Every row gives one point. The points of each table are mixes of a few directions, plus a little noise. Count the directions of each table, and those that both share. Where both have some left over, give the other angles between the two spaces (their principal angles), to ten degrees, smallest first.

First (7 x 3):
[[-18  -8  24]
 [-19  -8   3]
 [-10  -4   7]
 [-24 -11  13]
 [ 55  17  54]
 [-11  -2  -8]
 [ 26  17 -95]]
Second (4 x 3):
[[  7   5 -26]
 [-12  -9  61]
 [-29 -13  22]
 [ 35  17 -57]]
Directions: first 2, second 2, shared 2

First (5 x 4):
[[ 41 -33  95  -4]
 [-18  13 -13  17]
 [ -1   4 -67 -31]
 [  4  -5  19   3]
 [-24  18 -34  13]]
Second (6 x 4):
[[ 34 -29 -39  10]
 [-26  22   8   1]
 [ 58 -50  33  19]
 [-51  38  53  27]
 [-23  24 -47 -36]
 [  6  -1  -3 -19]]
Directions: first 2, second 3, shared 2

First (9 x 8):
[[-49  -8 -18  38 -95  52 -38 -67]
 [ 38 -40  24  -6 -22 -29  25 -10]
 [ -2  18 -29  -5  34  30 -13   4]
 [-30  50   7  -3  50 -20  -4  48]
 [ 13  -5 -25  -6  23  24  -5  -2]
 [-70  19  11  36 -73  13 -30 -31]
 [ 37 -11  27 -21  34 -48  30  33]
 [ 11  11  -6 -10  39  -6   4  19]
 [ 55 -41  10 -18  10 -18  27   2]]
Second (10 x 8):
[[-67   1   0  43 -68   3 -36 -33]
 [ 38  20  -1 -33 -25  70  11 -27]
 [-45 -27 -26  47 -24 -17 -32 -25]
 [ 28  29  36 -34  35 -20  33  42]
 [  2  58  57 -31 -13  -8  25  26]
 [-15  37  49 -13   3 -39  19  38]
 [ 20 -54 -53  15  48 -10 -10  -6]
 [-32 -32 -32  37 -17  -3 -29 -26]
 [ 49 -25 -30 -21  33  31   7  -6]
 [ 24  -5  -2 -13  28  -9  13  17]]
Directions: first 3, second 3, shared 2; angles 90

First (10 x 11):
[[ 22 -56 -28 -30 -19 -23 -42  39  -2  57  35]
 [-12  18  -7  76   0  26  11 -32 -29 -35 -28]
 [-55 -17 -48 -32 -51   7 -14 -40   8   9 -25]
 [ 12  -4 -13  14 -28 -47  21  31  15  45  31]
 [ 25  26  26 -12  25  12  12 -32  -4 -78 -77]
 [ 25  31  21  24  26   3  20 -12  -6 -23 -18]
 [ 21  34  31   1  35   8  16  -8   3   5   2]
 [-20  34  21   6  22  35  12 -37  -3 -38 -23]
 [-33 -46 -18  -8 -42 -29  -5  56  17   3  45]
 [ 18 -17  17 -38  35   8 -31  28   4  55  57]]
Second (9 x 11):
[[-53  32 -19 -24 -33   0  29 -51  27  43   4]
 [ 30 -32   8 -16   8 -19 -19  48   0 -11  11]
 [ -9  17  31 -31  19   4  13   8  21 -19   9]
 [ 14   8  24 -35  44  34 -25 -19  -5 -14 -13]
 [ -8 -20 -28 -29 -32 -20  -9   1  12  45  10]
 [ 51 -12  19  66  44  24 -24  20 -47 -61 -22]
 [-18 -29 -82  95 -94 -48  20   0 -20  54   3]
 [ -1  26  45 -31  43  24   5  -4  11 -35  -1]
 [ -6   8   3   6  -1   1   8  -4   1  -4   0]]
Directions: first 6, second 4, shared 4

First (10 x 14):
[[ 35 -15   0   5  43 -12  19   5  13 -27 -10 -12  16 -34]
 [-27  18   4  -8 -37   8 -16  -1  -7  16   8  12  -7  26]
 [ -1  -3 -30  12  27   1   8 -14   4  13 -17  14 -37 -43]
 [-16  29   2 -15 -21   0  -2 -14   4  -4 -11   3  10 -14]
 [ 55 -17  65  29  51 -21 -32  79  -3  13  51  45  36  56]
 [-15 -15 -44 -12 -23  13  21 -16   2  -7 -10 -21 -32  -5]
 [  7  28  36 -21 -25  -8 -15  33   5 -14  20  21  37  30]
 [-37  11 -26 -37 -75  16  12 -12   1 -16  -2 -22  -7  25]
 [ 12   0  35  26  46 -11  -9 -27  -8   9 -14 -14  29 -26]
 [-12 -35 -41  20  15  12  15 -33 -10  17 -15 -25 -45 -15]]
Second (9 x 14):
[[  5  23  12   0  19 -11  -2 -23   4 -20 -15  -8  26 -36]
 [-23  31  23   7   6  -1  -9 -45  -4  33 -34   4  15 -47]
 [-24   4  11  -4 -36  10 -11  11  -5  34   9  20  -9  30]
 [ 13 -41  -6  14  26   3  23 -14  -1  12 -16 -29  -5 -17]
 [ 17  16 -22  -6  31 -11  12 -21  12 -51 -17 -12   6 -55]
 [ 12  11  30 -17 -13  -7   1  21   7 -18   8  -3  40  15]
 [ 40 -54 -10  36  53  -5  -4  51  -3  20  34  25 -37  28]
 [-48  41 -18 -51 -95  16   6  -2   9  -3  -6  11  -7  18]
 [  6 -32 -19  22   4   4 -17  21 -17  -7  41  -8 -28  62]]
Directions: first 5, second 6, shared 5

First (10 x 20):
[[ 36  -1  17   2 -25  -8 -18  10  -4 -22 -10 -18  -5   7   5  34   1 -13
   31 -23]
 [  1   0   2   0  -1   0  -1   1   0   0   0  -1   0   0   1   1  -1  -2
    1   0]
 [ 22   0  10   2 -16  -5 -12   6  -2 -12  -6 -11  -2   3   4  22   1  -8
   20 -14]
 [ 12   0   5   1  -7  -3  -6   4  -2  -7  -2  -6  -2   4   2  11   0  -4
   10  -8]
 [-30   0 -15  -2  21   7  17  -7   3  18   8  14   5  -7  -7 -30  -1  12
  -27  20]
 [-38  -1 -18  -3  27   9  19  -9   5  22  10  18   6  -7  -7 -37  -1  15
  -34  25]
 [-48   0 -22  -3  33  12  26 -11   6  28  12  22   8 -10  -8 -47  -1  17
  -42  33]
 [-17   1  -8  -1  13   4  10  -4   1  10   4   8   3  -4  -4 -17   0   6
  -15  12]
 [  3   0   1   0  -1  -1  -1   0  -2  -1  -1  -1  -1   0   0   3   0  -1
    3  -2]
 [ 61   0  28   4 -41 -13 -32  15  -7 -35 -16 -28 -10  12  11  58   2 -24
   53 -40]]
Second (9 x 20):
[[ 32   7 -10   2 -14 -29   4  14   5  -9 -12  -9   8  14  -4   7  -2  -8
   11 -11]
 [  8   2  -1   1  -2  -6   2   3   1  -1  -3  -1   1   3  -1   1  -1  -2
    4  -2]
 [-34  -8  10  -4  14  30  -2 -13  -6   9  12  11 -10 -15   5  -6   4   8
  -13  11]
 [ -4   0   1  -1   2   4  -1  -2  -2   1   1   2  -1   0   1   0   0   2
   -2   2]
 [ 14   3  -5   2  -5 -13   2   6   0  -4  -4  -3   5   6  -2   3  -1  -4
    7  -5]
 [ 28   7  -9   3 -13 -26   3  12   5  -8 -10  -9   7  12  -3   5  -1  -8
   13 -10]
 [ 49  11 -15   6 -21 -43   4  21   8 -14 -18 -12  14  21  -7   9  -3 -14
   19 -16]
 [  1   0  -1   0  -1   0   1   1  -1   0  -1  -1   0   0  -1   0   0   0
    0  -1]
 [-95 -21  29 -10  40  84 -10 -41 -14  26  36  24 -26 -42  13 -18   5  26
  -36  31]]
Directions: first 1, second 1, shared 0; angles 50

First (8 x 24):
[[ 24 -63  41   3 -42  66  13  -8  -3 -24  11 -18  22  30  47   0  22 -15
   14  10 -53  30   0  -6]
 [-24  60 -48  -5  14 -30 -30 -18 -28  13   2  27 -21 -24 -22  -2 -24   8
    9  -6  59 -11  26  -3]
 [-37  94 -71  -6  38 -67 -35 -11 -25  26  -2  35 -32 -39 -50  -2 -35  18
    0 -12  87 -29  23   1]
 [ 16 -38  43   7  25 -27  41  46  57   6 -21 -30  16   8 -16   4  16   6
  -36  -1 -46 -16 -50  13]
 [ 10 -23  12   0 -29  43  -4 -16 -16 -15  13  -1   6  13  29  -2   7 -10
   16   6 -16  20  14  -7]
 [ -5  12 -10  -1   4  -7  -5  -2  -4   3  -1   5  -4  -5  -6  -1  -4   2
    1  -1  12  -3   3   0]
 [ 12 -34  23   1 -20  32   9  -1   2 -12   6 -10  12  15  23  -1  11  -7
    6   5 -31  15  -3  -3]
 [  5 -10  12   2   9  -9  13  14  17   2  -6  -9   5   1  -6   1   5   2
  -12   0 -13  -5 -15   4]]
Second (8 x 24):
[[-30  31   6 -24  34 -93  -8  -3 -25  51 -25  14 -21 -42 -19  -4   5  56
   -1  -6  17 -33 -15 -12]
 [-12   4 -27  -7 -12  16  -2 -24  -8  -8   6  12   1   9 -14  -1 -15 -16
    1   7  27  20   5 -11]
 [ 15 -38  33   0 -10  20  15   9  11  -7  -2 -16  12  14  22   0  17   0
   -1   4 -41   8 -13   0]
 [ 19 -27  60   4  14 -25  11  35  14  15 -14 -26   4 -10  31   2  34  33
   -1  -9 -65 -27 -17  13]
 [ 35 -31  -3  26 -36  95   9   6  28 -51  26 -16  22  42  21   3  -3 -56
    1   5 -22  31  13  14]
 [-33  33 -65 -17  -8  -2 -13 -47 -26   0   8  36 -11  -1 -41  -3 -36 -18
   -1  10  76  25  12 -24]
 [ -5  39 -47   9   2  12 -16  -6  -2 -13  14  14  -8   2 -21   2 -24 -24
    2  -2  44   3  24   7]
 [ 13  -9  39   6  16 -24   4  30  11  14 -11 -17  -1 -13  20   1  21  25
    0 -10 -39 -26  -9  13]]
Directions: first 2, second 3, shared 1; angles 50

First (9 x 32):
[[ -9  46  31  60  -2 -44  52 -39  -3 -22   2   7  13 -79  55 -42 -50 -44
   59 -34  -3 -54 -11 -47  12  18 -30  14  32  -3   3 -14]
 [  1 -14 -28 -26  -9  29 -31  36   7   9   0 -10  -6  50 -21  15  43  24
  -15  17  -1  25  18  42  -9 -15  13  -1 -33  -1   3   5]
 [  4   4  24   9  14 -18  17 -33  -9  -9 -14  -3   7 -25 -16   0 -32 -12
  -14   0  -2 -14 -19 -37  -4   9   5   1  33   1 -16  -4]
 [ 22  39  36  47   5 -45  35 -51 -12 -22 -10   6  22 -51 -10 -14 -42 -40
    0 -24  -6 -24 -17 -38   9   8  16   2  30   9 -11   1]
 [ -1  29   0   7   3  -4  -5  13   2 -10  -9  -7  14   9 -12  -1  24  -2
   -3   4 -14  -2  22  13   3 -21  12  14 -23  -3  -6 -11]
 [  6 -54 -21 -30 -10  24 -19  14   3  27  26  23 -27  25  13  17   6  20
  -11  -1  19  37 -10  21   6   9  -9 -27  -5   9  24  24]
 [-24 -53  -8 -45  11  32 -12   5   1  15  -3 -13 -24  16   3  11 -11  31
   -8  28  14   0 -22 -18 -23  20 -24  -5  27 -13  -8  -5]
 [ -5  25   7  -7  16  -9 -10  25   1   3  -2  15  14  15  -7  12  45   5
  -25   4 -23  24  38  16  27 -46  10  11 -44  -1   3 -17]
 [  7 -24 -43 -13 -29  37 -26  29   9   8   8 -19 -15  41  -4   1  22  18
   15   7  16  10   1  47 -22  14   7  -9 -16   3  10  20]]
Second (8 x 32):
[[ 15 -15  17 -17  -9  -3   6 -23   7  37  12  24  -4  12  -6  -8 -16  -2
  -22 -12  21  19 -22  -1  -5  11  -2 -12   5  27   2  15]
 [ 10  45 -62  65  -1   1 -22  53 -35 -95  -8 -68 -10  -4 -26  24  37  16
   22  18 -29 -32  24  23  14 -40  26  38 -15 -58  -5  -6]
 [ -2 -17  21 -51  -4  11   6 -29  25  63  17  41  -2   5  22 -20 -16 -14
    2 -23  24  28 -23   4  -8  18 -22 -20   0  27  18  16]
 [ 37   2 -43  29 -17   9  -2  54 -46 -58  13 -41 -18 -11 -10  12  29  24
    7   4 -11 -19 -10   8  -8 -38 -36  19 -20 -45  11  -5]
 [  5   2  10   9  -3  -9  -1 -19   7  13   0   7   0  12 -16   0 -13  -1
  -20   0   9   8  -4  -2   5   8  24  -3   9  20 -10  11]
 [ 17 -43  31 -24  -9   0  22  -3  -9  32   9  27   0  -6  10  -7 -14   7
  -25  -6  13   7 -21 -28 -18  10 -42 -18   5  19   0  -6]
 [-39 -14  45   0  21 -16  13 -21  17  12 -28  17  24  -9   7   3 -19  -9
  -13  16 -13 -10  29 -36   0  27  21 -10  23  22 -26 -23]
 [-44  42 -17 -10  22  10 -21  -9  32  -5 -13  -6  10   0  20  -5   9 -23
   47   0 -15   1  29  28  19   5  34   8  -3 -14   8   1]]
Directions: first 5, second 4, shared 0; angles 30, 40, 40, 80

First (9 x 32):
[[ 21   7 -19  -7 -12 -11 -26 -50 -37   5 -30   0 -10  16 -31   0  -4  33
  -46 -10 -19  23 -23   9   6 -14  18  29   3  21  15  11]
 [ 75 -32 -33   4   7  30  18  43   0  14  -2 -44  17  24   9  16  62  -6
   32 -31 -11  16  -4  15  -9  27  34  -5 -21  -5  -1 -87]
 [-38  -9  49   4   0  14  -3  10  -1 -19  32  29 -18 -55  10  16 -46 -15
   18  28   5 -30   0 -16  11  -1 -19  -5  15 -27  -9  35]
 [-35  -7  65  15 -22  34   6   8   1 -24  19  19 -24 -61   0  10 -60 -15
   23  34  11 -21 -16 -11  16  -2 -52  24  20 -33   4  56]
 [-11 -10  16  -9  12  -6 -27 -19 -33  -8  18  31 -17 -35  -4  25 -26   8
  -17   8 -16 -16  -5 -10  10  -6  29  -8  11  -7 -10   9]
 [ 38  -1 -29   9 -10  14  30  30  29  13 -21 -46  21  44   4 -19  47  -8
   23 -20  10  23   2  15 -12  13 -16   8 -17   6  11 -39]
 [-48  42 -38 -22  25 -77 -26 -49   5  14 -11  30  14  43  -2 -29   6  18
  -57  -6   1   1  32  -7 -11 -26  29 -35  -1  43 -10  25]
 [-43  -1  48   9  -5  13   8  16  15 -18  25  22 -12 -45  12   3 -43 -20
   24  28  15 -25   3 -13   8   0 -38  -1  14 -25  -6  41]
 [ 42   8 -58  -2   4 -12  18  11  21  24 -29 -42  29  67   1 -23  65   5
    0 -33   3  30  11  17 -17   8  15  -6 -24  27   7 -53]]
Second (8 x 32):
[[ -8  30   1  18  -2 -16  10  -9 -42 -27  34   7  54 -27  25  32 -47 -13
   52  -1   2 -27 -19  -8  35  18  -7  12 -21 -16 -16  22]
 [-12   0  -6   2  -5  -8   7  18 -18  13 -12  -8   8  -3  11  37 -21   4
   35  -1   4  -6 -19  -1  17  18   7  23 -27 -20  -4  -4]
 [-19   7  -3   8  -8  -5   4  12 -24   2 -17 -18  14   0  13  35 -35   0
   36  -1   0 -13 -35   7  36  20  15  22 -28 -10  -7  13]
 [ 28  12  -1   0  11 -11   8 -23   5 -27  65  43  28 -26   1 -31  19  -7
  -11  -4   3   4  53 -21 -36 -20 -38 -23  26  -2  -1 -10]
 [-25 -19   6  -3 -11  29 -25  12  18  25 -85 -52 -55  41 -19  -4  -4   6
  -28   6 -10   3 -60  36  34   4  49   4  -6  31   8  18]
 [ 17  26   5  11   7 -11   7 -29 -12 -40  65  32  45 -29  13 -16 -11 -14
    7  -2   0 -11  26 -17  -6 -10 -29 -18  13   1  -9  11]
 [ -7  -9  -4  -7  -1   2  -1  13   2  16 -19  -8 -14   9  -2  13   5   6
    4   2   1   4  -7   3   0   5   8   9  -9  -6   1  -8]
 [ 29 -47  -3 -33  12  21 -16   6  73  41 -28  10 -82  33 -43 -64  94  20
  -95  -2  -2  49  58   1 -79 -37  -7 -32  46  23  26 -48]]
Directions: first 4, second 3, shared 0; angles 60, 60, 70
